Every row gives one point. The last column is the point's height on a tilted bowl or saddle (a function of degree 2), plus a little noise. Along how many of its main directions does it bend up, bend down or stay straight?

Points:
[[ 0.1  0.8  0.1]
 [-4.4 -3.3  5.2]
 [ 6.7 -3.6  4.7]
 [-2.5 -1.4  1.9]
 [-4.2  2.3  3.8]
 [ 0.5 -0.5  0.0]
 [-1.6 -1.3  1.2]
 [-3.4  2.8  3.1]
 [ 0.5  2.2  0.1]
 [-0.9  3.3  1.4]
 [-0.6  0.7  0.1]]
Directions: 2 up, 0 down, 0 straight

Points (18 x 4):
[[-0.6  2.0 -1.2  0.6]
 [ 7.2 -2.0 -0.2  1.4]
 [-4.5 -2.2  0.1  3.1]
 [ 1.0  0.4 -0.1 -0.2]
 [-1.3 -6.0 -1.0  2.4]
 [ 2.3  2.1 -0.7  0.7]
 [ 2.2  3.0 -0.3  1.2]
 [ 0.6 -2.7 -4.2 -0.4]
 [ 3.1 -0.9  6.7  7.4]
 [-5.0 -3.0 -0.5  4.1]
 [-6.0 -2.4  0.8  5.3]
 [ 3.5  2.9  1.6  1.9]
 [-0.7 -0.9 -0.9  0.0]
 [ 1.6  2.2  2.1  0.9]
 [-2.1 -3.4 -3.1  1.3]
 [ 0.2 -0.8  2.4  1.1]
 [-0.8  0.4  1.7  0.5]
 [ 1.5 -1.3  3.0  1.8]]
Directions: 2 up, 0 down, 1 straight

Points (18 x 4):
[[ 0.0  1.6  2.0 -1.4]
 [-2.7 -1.5 -1.8 -1.1]
 [-0.2  4.5  0.4 -2.2]
 [ 0.3 -0.7 -0.5 -0.6]
 [-0.1  2.1 -2.6 -1.5]
 [-0.4 -4.5 -2.6 -1.4]
 [ 3.5 -3.1  2.8 -2.8]
 [ 4.1  2.1  0.8 -3.1]
 [-8.0  4.0  0.0 -7.2]
 [-1.4  5.1 -0.9 -2.6]
 [ 1.6 -0.1 -0.7 -1.0]
 [-1.2 -3.1 -1.8 -0.8]
 [ 1.5  2.7  2.4 -2.3]
 [ 1.5 -3.5  2.3 -1.6]
 [-1.2 -4.4  6.1 -4.2]
 [ 4.5  0.0 -1.3 -2.9]
 [ 3.3  1.2  0.0 -2.1]
 [ 0.0  0.6 -3.1 -1.4]]
Directions: 0 up, 3 down, 0 straight

Points (24 x 5):
[[-1.0  0.5 -1.7  0.6 -0.6]
 [ 7.3  1.1 -3.8 -1.8  0.7]
 [ 0.8  0.6  0.2  3.2 -1.3]
 [ 1.3 -3.8  0.6  2.9 -2.5]
 [ 0.5 -0.7 -3.4  2.2 -0.9]
 [-3.9  1.6  1.0  1.4 -3.4]
 [-2.3 -1.8 -2.6 -0.5 -2.2]
 [ 2.5 -1.5  3.0 -2.4 -0.8]
 [ 0.4 -2.7  2.4  0.9 -2.1]
 [ 2.5  2.9  1.7 -0.3 -0.2]
 [-1.3 -4.2  0.7  3.4 -4.3]
 [-0.5 -1.8  2.7 -5.4 -2.5]
 [ 1.3  1.3 -3.7  5.9 -2.8]
 [-3.1  2.9  3.0 -8.7 -5.3]
 [-2.1  1.1 -1.1  0.0 -1.2]
 [-5.9  3.1  4.0  2.6 -7.7]
 [-3.0  1.2 -0.2  0.5 -2.1]
 [ 1.9  5.5 -0.6  0.1 -0.5]
 [-3.1  0.8  2.4 -2.7 -2.6]
 [-1.5  1.9 -3.1 -0.4 -0.7]
 [ 5.7 -2.2 -1.3  0.4  0.0]
 [-1.4  1.5  0.4  4.7 -3.4]
 [ 0.1 -0.1 -2.7 -1.4  0.0]
 [ 3.7 -0.7  1.5 -0.2  0.0]]
Directions: 0 up, 4 down, 0 straight
